Each row is a point. Each copy is the shape, with its points in the same order, turned, moved and blurred by noise. Is it also mirrored, or only turned?

Shape (6 x 2):
[[  22    9]
 [-111   18]
 [ -26  -22]
 [  30  -12]
 [  17   28]
 [  32  -20]]
Copy 1 (6 x 2):
[[  27   -5]
 [-107    9]
 [ -16   36]
 [  37   14]
 [  18  -21]
 [  41   23]]
Copy 1 is: mirrored
Copy 2 (6 x 2):
[[  34   -2]
 [-100   16]
 [ -18  -27]
 [  43  -25]
 [  36   21]
 [  41  -36]]
Copy 2 is: only turned

Shape (7 x 3):
[[ 68 -72 -19]
 [ 22  19   8]
 [-16 -17 -34]
 [-42 -47  58]
 [ 54  36   1]
 [-20 -24 -33]
 [-14 -27  42]]
Copy 1 (7 x 3):
[[  63 -102   30]
 [ -18  -39   24]
 [   2  -45  -38]
 [  50   38   24]
 [ -45  -56   49]
 [   0  -35  -32]
 [  32    4   30]]
Copy 1 is: mirrored
Copy 2 (7 x 3):
[[ 43  95 -19]
 [ 24  -2  34]
 [-20  17 -11]
 [ 30 -28 -76]
 [ 36   3  60]
 [-32  17 -15]
 [ 42 -21 -40]]
Copy 2 is: only turned

Shape (9 x 3):
[[ -5  24  19]
 [-23  51  74]
 [ 84  -8   5]
 [ 23 -93 -66]
 [-24  -7 -35]
 [-30  20  36]
 [ 23 -19  18]
 [-33 -14  39]
 [-24 -24  -1]]
Copy 1 (9 x 3):
[[ 17 -51  -9]
 [ 63 -90 -39]
 [-41   8 -72]
 [-26  83  21]
 [  2 -19  36]
 [ 47 -54  -6]
 [ 11  -1 -31]
 [ 65 -28 -11]
 [ 33  -2  19]]
Copy 1 is: mirrored
Copy 2 (9 x 3):
[[-28 -17 -20]
 [-52 -22 -80]
 [-61  57  35]
 [ 62  55  76]
 [ 21 -22  20]
 [-11 -21 -44]
 [-21  32 -10]
 [ 14   2 -57]
 [ 27   1 -13]]
Copy 2 is: mirrored
Copy 3 (9 x 3):
[[  5  32  16]
 [ 23  85  29]
 [ 49 -43  34]
 [ -4 -80 -78]
 [-47 -10 -24]
 [ -3  54  -4]
 [ 28   2 -16]
 [ 14  51 -27]
 [ -8  18 -38]]
Copy 3 is: mirrored
Copy 4 (9 x 3):
[[-14  18   4]
 [-39  81 -14]
 [ 40   1  83]
 [ 98 -73  -4]
 [  7 -32 -18]
 [ -9  37 -21]
 [ 37  16  18]
 [ 22  41 -36]
 [ 26  -5 -30]]
Copy 4 is: mirrored
